Every row gives one point. Examples show where two turns around zero, p and q, send a point. Write where each new point lands after one turn and then the other. Backwards means that the second turn is done in reverse. Each puzzle has new turns, and all numbers are rounded.
In the rows, zero is written as 100.

Turn p:
[118,  58] -> [85, 57]
[109,  98] -> [105,  93]
[119, 121] -> [128, 103]
[101, 146] -> [131, 134]
[52, 77] -> [ 49, 115]
Turn q:
[141,  86] -> [142, 109]
[110, 112] -> [102, 115]
[ 49, 101] -> [56, 75]
Where do these land?
q, then p: [128,  92] -> [126,  87]
q, then p: [ 69, 102] -> [ 70, 108]
p, then q: [138,  74] -> [132,  67]
q, then p: [ 64, 133] -> [ 71, 139]

Turn p:
[ 82,  65, 130] -> [ 83,  54, 100]
[117, 138,  80] -> [113, 144, 109]
[138,  55, 106] -> [144,  60,  99]
[103, 110,  69] -> [110, 125,  81]
[ 60, 131, 115] -> [ 51, 117, 110]
Turn q:
[89, 85, 67] -> [ 94, 103,  63]
[56, 63, 75] -> [55, 94, 57]
[144, 114, 103] -> [144,  94, 114]
[ 80, 137, 135] -> [ 83, 127, 145]
[131, 101, 121] -> [123,  82, 123]
Where do these land?
p, then q: [59, 58, 85] -> [ 83, 100,  42]
p, then q: [ 91, 102, 138] -> [ 68,  82, 114]
p, then q: [116, 151,  68] -> [128, 145, 132]
q, then p: [135,  63, 114] -> [128,  58,  84]
q, then p: [ 82, 100, 122] -> [ 74,  89, 104]
p, then q backwards: [116, 125,  73] -> [102, 135,  80]

Turn p:
[110, 130,  82] -> [108, 130,  80]
[104, 140,  85] -> [103, 140,  85]
[129, 121, 108] -> [131, 119, 101]
[ 56,  40, 125] -> [ 59,  43, 135]
[111, 122, 105] -> [113, 121, 102]
[89, 47, 95] -> [85, 48, 98]
Turn q:
[100,  95, 135] -> [108, 102, 134]
[ 73, 139, 101] -> [ 89, 146,  95]
[ 85,  98, 124] -> [ 92, 109, 126]
[ 92,  60, 116] -> [ 83,  70, 128]
[145,  64,  64] -> [119,  43,  68]
[104, 144,  60] -> [108, 130,  49]
Where do these land?
p, then q: [145, 145, 111] -> [159, 118,  80]
q, then p backwards: [ 59, 103,  99] -> [ 62, 116,  96]
p, then q: [81, 97, 88] -> [ 78, 106,  97]
q, then p: [158, 112,  79] -> [140,  81,  56]
p, then q backwards: [ 62,  90, 110] -> [ 68,  76, 107]
q, then p: [ 95,  53, 112] -> [ 86,  63, 129]

Turn p:
[75, 92, 86, 75] -> [69, 89, 87, 84]
[143,  51, 137,  63] -> [111,  33, 148, 103]
[111, 134, 108,  94] -> [115, 121, 114,  77]
[ 67, 110, 110, 117] -> [ 77, 129, 100, 114]
[102, 113,  59, 151] -> [127, 129,  50, 121]
Turn q:
[127, 128,  82,  81] -> [129, 120,  71,  88]
[ 77, 140,  79, 105] -> [ 73, 126,  72,  80]
[126,  29,  68, 124] -> [114,  18,  91, 118]
[ 85, 114, 142, 112] -> [ 82, 129, 126, 122]
[ 86,  89, 129,  79] -> [103, 107, 139,  93]
Where do these land?
p, then q backwards: [ 97, 131, 141, 132] -> [104, 123, 155,  89]
p, then q backwards: [131, 107, 114,  52] -> [82, 64, 93, 57]
q, then p: [ 40,  91,  82, 114] -> [35, 96, 99, 97]
q, then p backwards: [105,  62,  84,  73] -> [138,  91,  99,  70]
q, then p: [130, 135,  92,  85] -> [135, 108,  84,  70]
p, then q backwards: [ 97,  73,  87, 144] -> [136, 107, 103, 139]

Turn p:
[ 94, 103, 117,  83,  70,  91] -> [ 93, 104, 103,  92,  63,  88]
[100,  83,  77,  93, 106, 107] -> [101,  94,  74,  99, 109, 113]
[151, 107,  93,  89, 113,  94] -> [149, 111, 101,  82, 108, 109]
[ 83,  91,  87, 104,  70,  93] -> [ 89,  97,  81, 121,  77,  94]
[123,  74, 145,  86, 115, 125] -> [ 99,  94, 132,  65,  92, 144]
[102, 143, 134, 176, 108,  73] -> [112, 101, 172, 153, 120,  67]
[105, 104,  87,  83, 111, 131] -> [ 94, 122,  85,  82, 116, 116]
[ 54,  86,  92, 102, 108, 112] -> [ 56,  84,  85, 106, 112, 100]
[ 87, 110,  67,  84, 100,  73] -> [107,  92,  66, 100, 104,  67]
Turn q:
[ 73, 121,  93,  69,  85, 131] -> [ 72,  75,  94,  66,  97, 127]
[108, 129,  95,  96,  91, 118] -> [ 98, 106,  96,  74,  80, 115]
[ 79, 106, 104,  48,  92, 120] -> [ 78,  58, 109,  65, 106, 108]
[100, 116, 134,  66,  71, 115] -> [ 83,  74, 138,  77,  76, 111]
[132, 110, 115, 134, 140,  67] -> [126, 156, 113, 109, 108,  67]
[ 91,  92,  93, 135, 101,  70] -> [ 92, 124,  86, 136, 102,  86]
[107,  50,  81, 132, 102, 108] -> [133,  95,  79, 145, 117, 114]
[105,  97, 120, 125, 126,  88] -> [108, 131, 117, 114, 117,  92]
[104,  79,  64,  96,  92,  83] -> [109,  82,  66, 115,  98,  82]
Where do these land?
q, then p: [103, 115, 125,  70, 127,  90] -> [100,  78, 116,  62,  91,  82]
q, then p: [ 54, 130, 127,  75, 113,  79] -> [ 53,  70, 107,  76, 103,  65]
q, then p: [127,  88,  85, 126,  71,  99] -> [120, 123,  97, 136,  85, 112]
p, then q backwards: [ 89, 122,  56,  87,  97, 103] -> [ 94, 104,  63, 114, 123,  77]
p, then q backwards: [115,  76,  97,  86,  80, 128] -> [100, 121,  88, 121,  83, 130]
q, then p: [117, 108, 128, 131, 117,  92] -> [110, 124, 137,  98, 102,  79]
q, then p: [105, 110,  89,  93, 106, 142] -> [ 98, 122,  82,  73, 103, 124]
p, then q: [ 91,  51,  92, 131,  90,  67] -> [129,  93,  88, 155, 105, 124]

Turn p:
[ 82,  83,  72,  91, 124,  71] -> [100,  94,  73, 111, 115,  58]
[107, 127, 107,  53,  98, 143] -> [ 82, 147, 102,  56,  98, 119]
[129,  58, 119, 110,  97,  70] -> [100,  47, 106,  96,  71,  84]
[107, 103,  74, 129,  73, 111] -> [124,  96,  80, 119,  95, 132]
[130, 126, 100,  98,  95, 100] -> [127, 114, 112,  86,  83, 106]
[ 24, 111, 123, 115,  91, 101] -> [ 56, 118, 119, 156, 130, 106]
[120,  93, 106, 104, 123, 104] -> [111,  84, 109,  78, 109,  94]
Turn q:
[ 49, 108,  95,  84,  82, 111] -> [ 61, 114,  96,  74,  77, 121]
[102, 105,  69,  81, 116,  90] -> [118, 109,  72,  79,  98,  93]
[132, 123, 121,  75,  79,  78] -> [126,  79, 126,  94,  67,  76]
[127,  81, 132, 101, 134,  88] -> [106,  77, 111, 109, 135,  62]
[ 93,  99,  75, 154, 121,  78] -> [ 99, 136,  69, 145, 113,  91]
[ 75, 113, 122,  89,  88, 129] -> [ 74, 106, 130,  79,  95, 118]
[134, 113,  94, 132,  80, 115] -> [132, 108, 119, 133,  98, 122]
[123, 120,  96, 100, 121,  81] -> [127, 112,  99, 101, 102,  71]
[ 64,  40,  95,  83,  78, 129] -> [ 56,  61,  77,  86, 112, 147]
Where do these land?
q, then p: [140,  84,  66,  54, 123,  86] -> [121,  85,  59,  57,  73,  70]
p, then q: [ 68,  90, 137,  85, 112, 106] -> [ 52, 112, 102,  92, 103,  82]
p, then q: [145, 114, 120, 117,  70, 101] -> [110,  64, 138, 104,  92, 130]
q, then p: [ 95, 125,  92, 124, 121, 101] -> [126, 123, 122, 106, 105,  96]
q, then p: [112,  87,  82, 113, 125, 123] -> [122, 101, 102,  74, 127,  93]
p, then q backwards: [ 50, 115, 139,  85,  79, 135] -> [ 46, 105, 122, 137,  94, 135]
p, then q: [ 97,  92,  62, 117, 107,  76] -> [129, 101,  71, 127, 107,  95]
p, then q backwards: [ 94,  94, 103, 105,  63,  72] -> [ 98, 100, 101, 119,  66,  72]

Turn p:
[113, 121, 118, 134,  72,  69, 110,  86] -> [130,  72, 121, 128,  97,  71, 108, 116]
[ 68, 139,  69,  53, 119, 152, 124,  67] -> [ 66, 121,  44,  90, 122, 106, 166,  73]
[ 83, 126,  86, 136,  46,  82, 135,  77] -> [110,  48, 103, 126,  76,  81, 148, 127]
[ 95,  56,  83,  63,  90, 120, 124, 130] -> [ 78,  93,  92,  43, 102, 138,  96, 119]
[ 90,  92, 122,  68, 132,  77,  94, 120] -> [ 76, 112, 117,  73, 121,  81,  73,  80]
[125, 100, 121, 139, 132, 104,  98, 117] -> [114, 100, 123, 135, 123, 121,  71,  88]
[ 76, 103, 110,  79, 113, 146,  65, 131] -> [ 70, 160, 114,  91,  97, 126, 107,  93]
[ 94, 129,  48, 127,  59,  80, 138,  78] -> [ 95,  44,  67, 130,  82,  84, 136, 135]
[100,  86, 112, 143,  66,  88, 120,  59] -> [145,  55, 112, 113,  72,  97, 121,  95]
[150,  85, 129,  65, 131,  98,  45, 121] -> [122, 163, 104,  80, 124,  93,  39,  99]
[105,  63, 102,  93, 139,  83,  49, 113] -> [ 93, 129, 102,  90,  83, 101,  36,  75]
Turn q:
[116, 127,  85,  76,  45, 101,  71, 101] -> [109, 131,  50,  87,  64,  75,  93,  95]
[ 99, 139, 110, 133, 129, 127, 102, 108] -> [ 82, 126, 102, 138, 129, 120, 120,  81]
[133,  56, 105,  63, 136,  93, 116,  55] -> [143,  72, 123,  45, 138,  95, 116, 112]
[128,  72, 111,  68,  98, 133, 139,  73] -> [123, 104, 113,  40, 104, 132, 126, 107]
[ 81,  93, 130, 150, 118, 134,  97, 128] -> [ 84, 109, 135, 139, 104, 141,  87,  66]
[ 92, 114, 119, 150, 129, 111, 140, 140] -> [ 76, 113, 141, 153, 106, 140, 117, 112]
[ 71, 121,  40,  96,  54,  82,  68,  90] -> [ 80,  75,  26, 108,  69,  73,  85,  99]
[ 52, 109,  96,  87, 109,  68,  73, 143] -> [ 62,  98, 100, 124, 103,  73,  44, 120]
[126,  73, 132,  72,  91,  86, 126,  41] -> [124,  86, 130,  37,  96,  78, 139,  95]
[103,  94,  71, 106,  91,  64,  69, 121] -> [117,  84,  80, 129,  86,  73,  71, 115]
Where do these land?
p, then q: [ 99,  96,  91, 115,  69,  74, 131,  94] -> [122,  83, 125,  93,  76, 113,  79, 117]
p, then q: [130,  80, 111,  83,  59, 140,  45,  70] -> [124, 165,  55, 102,  80,  94, 134, 124]
p, then q backwards: [131, 107,  76, 114,  92,  42,  90,  83] -> [ 99,  88,  67,  95,  93,  48,  62, 113]
p, then q: [ 98, 124,  70, 129, 135,  98, 146,  69] -> [114,  30, 104, 110, 112, 133, 114,  92]
p, then q: [ 89, 127,  67, 107,  88,  93,  95, 100] -> [ 83,  80,  96, 125,  75, 109,  96, 113]
q, then p backwards: [117, 131, 105, 134,  73, 117,  57,  75] -> [ 83, 116,  99, 104, 132, 113,  77,  40]
p, then q: [123,  96, 167,  31,  86, 161,  66, 141] -> [ 67, 202,  95,  87, 157,  81, 121, 126]
p, then q: [ 53,  92, 102,  90, 132,  67, 128,  96] -> [ 79,  51, 117,  62, 104,  79,  90,  87]
q, then p backwards: [ 81,  72,  82,  93, 131,  96, 124, 136] -> [124,  88,  90, 121,  92,  95, 120, 151]
q, then p: [ 79,  75, 129, 104, 135, 111, 119, 136] -> [104, 143, 144, 105, 105, 115, 107,  71]

Turn p:
[108,  98, 107, 142, 113, 112,  85, 111,  94] -> [103, 101, 129, 137,  97, 105, 101, 117, 108]
[107, 107, 111,  80, 124,  99, 129, 112,  79] -> [100, 105, 131,  65, 106,  91,  88,  98,  88]
[ 93,  99, 104,  96,  95, 125,  83, 107,  73] -> [ 82,  87, 105, 106,  83, 110,  80, 117,  86]
[ 76, 110, 113,  91, 106,  70, 126,  91,  94] -> [ 87, 129,  97,  69, 108,  81,  99,  99, 117]
[ 92, 138,  96, 101,  80,  97, 119, 132,  76] -> [ 98,  95, 111,  64,  75, 100, 116, 138, 108]
[126, 123, 102, 116,  64, 111,  87,  65, 102] -> [140, 105,  73, 116,  71, 117,  84, 108, 114]
[164,  76, 100, 100, 116,  83, 110,  78, 145] -> [157,  94, 107, 115, 124,  97, 105,  40, 107]
[132, 124, 103,  85,  98, 110,  35,  94, 101] -> [127,  49,  79, 124, 105,  97,  63, 120, 104]
[ 96,  65,  76, 119,  90,  84,  97,  89, 101] -> [ 89, 109,  90, 128,  84,  84, 121,  75,  98]
[ 24,  92,  75,  60, 128, 106, 127, 103, 119] -> [ 46, 128,  75,  66, 146,  96, 125, 105,  58]
[ 82,  69, 113, 110,  85, 103, 102, 117, 115] -> [ 70,  99, 103, 110, 101, 122, 118,  83, 114]
Turn q:
[ 84,  92, 124,  65, 136,  90, 115,  99, 113] -> [ 85,  79, 117,  69,  97, 104, 125, 120, 131]
[ 75, 107, 113, 110,  75,  99, 118,  57, 120] -> [ 88,  99, 123,  97,  68, 142,  97,  78,  84]
[100,  88,  92, 134,  91, 101,  97,  99,  75] -> [109, 103, 108, 125,  99,  79,  86,  75,  92]
[134, 121, 128, 123, 116,  81,  79, 131,  84] -> [ 81, 146,  84, 102, 114,  64,  88,  99, 129]
[122, 111,  83, 101,  87, 102,  60, 107,  82] -> [103, 114,  72,  96, 119,  77,  78,  99,  74]
[123,  93,  81, 107,  84, 127, 105,  72,  84] -> [139, 101,  95,  97, 108, 109,  91,  70,  81]
[108, 117,  61, 105,  80, 103, 136,  93,  89] -> [136, 116,  96, 119,  87, 109, 129,  93,  72]
[ 83,  81, 107,  81, 141,  84,  93, 111, 150] -> [ 82,  64,  93,  84,  77, 105,  98, 141, 139]
[116,  68, 106,  74,  86, 116,  83, 137, 121] -> [109,  88,  96, 104, 139, 112,  73, 142, 112]
[ 56, 103, 128,  80, 130,  48, 116,  94, 102] -> [ 57,  90, 140,  77,  66,  84, 131, 120, 115]
[ 99, 118,  78, 120,  74, 149,  97,  99,  81] -> [112, 100,  75, 129, 125, 115, 103,  63,  71]
Where do these land?
q, then p: [103,  40,  90, 102,  76,  62, 115, 116, 147] -> [ 91,  42, 127, 126,  89, 139, 108, 106, 142]
q, then p: [ 73, 103,  78, 113, 121, 124,  85, 116, 106] -> [ 86, 118,  99, 127,  91,  87, 129,  80,  86]
p, then q: [104, 136, 124, 125, 102,  70,  98,  57,  83] -> [ 82, 136,  54,  98,  83, 103,  81, 133,  97]
p, then q: [123, 125, 127, 104,  99,  78, 105, 116, 136] -> [120,  96,  84,  79,  94, 123,  94, 120, 142]
q, then p backwards: [116, 119,  87,  85,  99,  87, 117, 125,  85] -> [ 85, 120,  74, 122, 112,  92, 113,  94, 112]
q, then p: [ 81,  99, 110,  86, 124, 102,  97,  94,  76] -> [ 84, 118,  97,  83, 113,  90,  95,  74, 103]
q, then p: [111,  70,  78,  77,  70,  91,  64, 103, 111] -> [ 81,  50, 122, 115,  90,  79,  86, 108,  95]
p, then q: [108, 129,  73,  66, 124, 116, 104,  85,  85] -> [110, 112, 101,  82, 128,  52, 105, 113,  87]
q, then p: [103,  62, 108, 130, 108, 136,  83,  86,  83] -> [110, 106,  85, 147, 118,  86,  74,  72, 103]
p, then q: [ 78, 116, 125, 113,  78, 134, 133, 102,  86] -> [ 79, 102,  80, 109, 144, 134, 118, 100,  87]

Turn p:
[ 84, 128, 124, 133,  84,  84,  84,  67,  86, 111,  75] -> [ 94, 133, 111, 133,  74, 106,  81, 108, 116, 137,  81]
[ 91, 107,  82, 135,  74, 100, 124, 130, 128, 110, 130] -> [ 64,  73,  80, 114, 117, 115, 118, 124, 114, 112, 134]
[122, 118,  74,  85, 131, 115, 104, 135,  90,  82, 107] -> [119, 109,  85,  92, 141,  96, 100, 111,  71,  69, 118]
[139,  64,  73,  83,  82,  90, 108, 110, 111,  99,  80] -> [117,  78,  66,  72,  79,  76,  99, 107, 120,  73, 108]
[ 89,  99, 126,  78, 109,  77,  87, 117, 136,  78, 104] -> [ 96,  92, 146,  97, 111, 101, 106, 105, 126,  67,  99]
[134, 118, 130, 104,  69, 130,  91,  94, 102, 112, 107] -> [112, 111, 105,  92,  60, 137, 102, 118,  88, 109, 127]
[ 88,  93,  73,  98, 107,  91,  98, 105, 102,  96,  98] -> [ 91,  97,  87,  97, 119,  86,  93,  91, 109,  94,  96]
[105, 119,  86,  74,  98, 100,  73,  76,  99, 132, 138] -> [117, 113, 107,  84, 110, 119,  92,  57, 111, 124, 135]
[106,  85, 112, 102, 112,  78, 123,  94,  85,  95, 101] -> [114,  86, 106, 117,  93,  73, 114,  98,  94, 103,  91]
[ 96, 120, 112, 106, 119, 122, 134,  72, 103,  76,  99] -> [102, 117,  96, 129,  98, 119, 136,  91,  78,  89,  78]
[ 80,  68, 116, 127, 123, 121,  86,  97,  83,  80,  97] -> [ 81,  80, 110, 114,  94, 101,  74,  93,  63,  94,  68]
[114, 129,  76,  97,  72,  84, 135,  93,  85, 132,  90] -> [115, 124,  64,  98,  97,  85, 128, 113, 119, 136, 118]
[ 74,  79, 122,  93, 122, 115,  68,  93, 112, 117,  91] -> [ 98,  86, 129,  81, 104, 122,  75,  86, 101, 107,  66]
[ 77,  73,  95,  86,  98,  94,  85, 119,  78,  81,  82] -> [ 79, 100, 109,  78, 103,  64,  80, 101,  90,  88,  82]
Turn q:
[100, 100, 104,  95, 122,  99, 116, 106,  83,  84, 111] -> [106, 110, 115,  98, 118,  98, 122, 101,  91,  90, 109]
[117, 108,  89,  69, 103, 133,  65,  84, 116, 108, 121] -> [ 97, 117,  97,  75,  95,  98,  66,  71, 110, 121, 136]
[121,  94, 130, 101,  92, 107, 114,  85, 114,  87,  61] -> [122,  96, 105, 109,  72, 107, 101,  67, 101,  76,  73]
[ 81, 112,  82, 102, 118,  90,  66,  90, 100,  95,  84] -> [ 82, 123,  67, 114, 117,  94,  86,  99, 108,  92, 102]
[110, 114,  84, 100, 117,  80, 111,  88, 108, 107, 107] -> [111, 103,  83, 102, 102,  72, 117, 100, 102, 111, 108]
[122, 116,  72, 107,  70, 104, 109, 127,  91,  94,  44] -> [109,  97,  60,  79,  70, 116,  95, 113,  60,  77,  70]
[116,  78,  84, 125, 106,  90,  53,  83,  89,  85, 118] -> [112,  92,  91, 126, 126,  89,  56, 108,  99,  87, 132]
[ 64, 106,  87, 104,  86,  94, 118,  82,  86,  97, 118] -> [ 67,  86,  99, 112,  95, 101, 127, 116, 107,  98, 121]
[ 91,  43,  93, 106, 117,  89, 102,  99, 111, 105, 117] -> [115,  64, 104, 110, 144, 111, 101,  96, 121, 110, 105]
[120, 115, 176,  54,  75,  90, 110, 139,  86, 115,  86] -> [ 84, 111, 165,  76,  80,  86,  95,  76,  65, 109,  38]
[ 82, 116, 114,  97, 104,  92, 114, 103, 129,  85, 122] -> [ 94, 106, 116,  87,  96,  81, 118, 108, 136,  95,  98]
[ 87, 115,  86, 122,  77, 134, 115,  81,  97, 130, 113] -> [ 92,  95,  94, 111,  60, 125, 109, 117, 106, 129, 126]
[ 88,  83,  99, 119, 113,  97, 108, 133,  90, 109,  96] -> [110,  99, 104, 103, 124, 121, 108, 126,  95, 106,  81]
Where do these land?
q, then p backwards: [ 76, 107, 120,  96,  75, 135, 108,  80,  86,  80,  87] -> [ 97, 101, 120, 102,  75, 120,  88,  77, 128,  68, 116]
q, then p: [141,  89,  87, 108, 100, 113, 107, 120, 118, 130, 132] -> [143,  77, 106,  65,  90, 102,  91, 104, 103, 112, 130]
q, then p backwards: [ 59, 104, 105, 104, 115, 121, 103, 112,  98, 108,  90] -> [ 78, 132, 102, 105,  91, 116, 106,  93, 126, 104,  91]
p, then q: [ 89, 123, 132,  98,  96, 116,  94, 119,  88,  81, 104] -> [ 85, 127, 135, 102,  95, 108, 108, 115,  86,  94,  89]
q, then p: [126,  86,  77, 118, 136,  87, 134, 131, 116, 111, 105] -> [158,  81,  74,  88, 110,  87, 115, 120,  95,  86, 109]
p, then q: [106,  91, 107,  91, 104, 108,  75,  65,  83,  93,  73] -> [ 84, 105,  83, 108,  68,  90,  73,  84,  83,  85,  96]
p, then q: [ 83,  87, 113,  69,  83,  82, 113,  66,  75,  90,  92] -> [ 78,  81,  96, 119,  67,  69, 119,  86,  95,  99,  78]
p, then q: [ 94,  96, 119,  62, 108,  91,  72,  78, 103,  88, 102] -> [ 93, 109, 119, 112,  74,  79,  92,  65, 108,  82,  96]
p, then q: [128, 123,  49, 106, 114,  86, 112, 116, 103, 123, 117] -> [139, 104,  80,  86, 129,  80, 106, 113, 106, 124, 138]
q, then p: [ 97, 108, 120,  75,  82,  89,  90,  84, 116,  85,  58] -> [ 77, 131,  91, 108,  76,  91,  94,  82, 125,  88,  73]
q, then p backwards: [118,  84,  75, 114,  91,  76,  98, 125,  99, 141, 109] -> [103,  85, 101, 127, 116, 104, 112, 126,  76, 141,  90]
q, then p: [126, 109,  87, 143, 118,  73, 116, 102, 118, 136, 129] -> [136,  62,  83, 101, 108,  87,  92, 138, 124, 115, 132]
q, then p: [ 70,  93,  96, 103,  78, 115,  92,  87, 114,  75, 111] -> [ 63,  86, 114,  94, 104, 119, 106,  88, 105,  77, 101]
q, then p backwards: [ 86, 100, 115, 113, 100, 108,  85, 117,  84,  58,  91] -> [101, 116, 106,  96, 111, 111,  80, 115, 122,  61,  88]
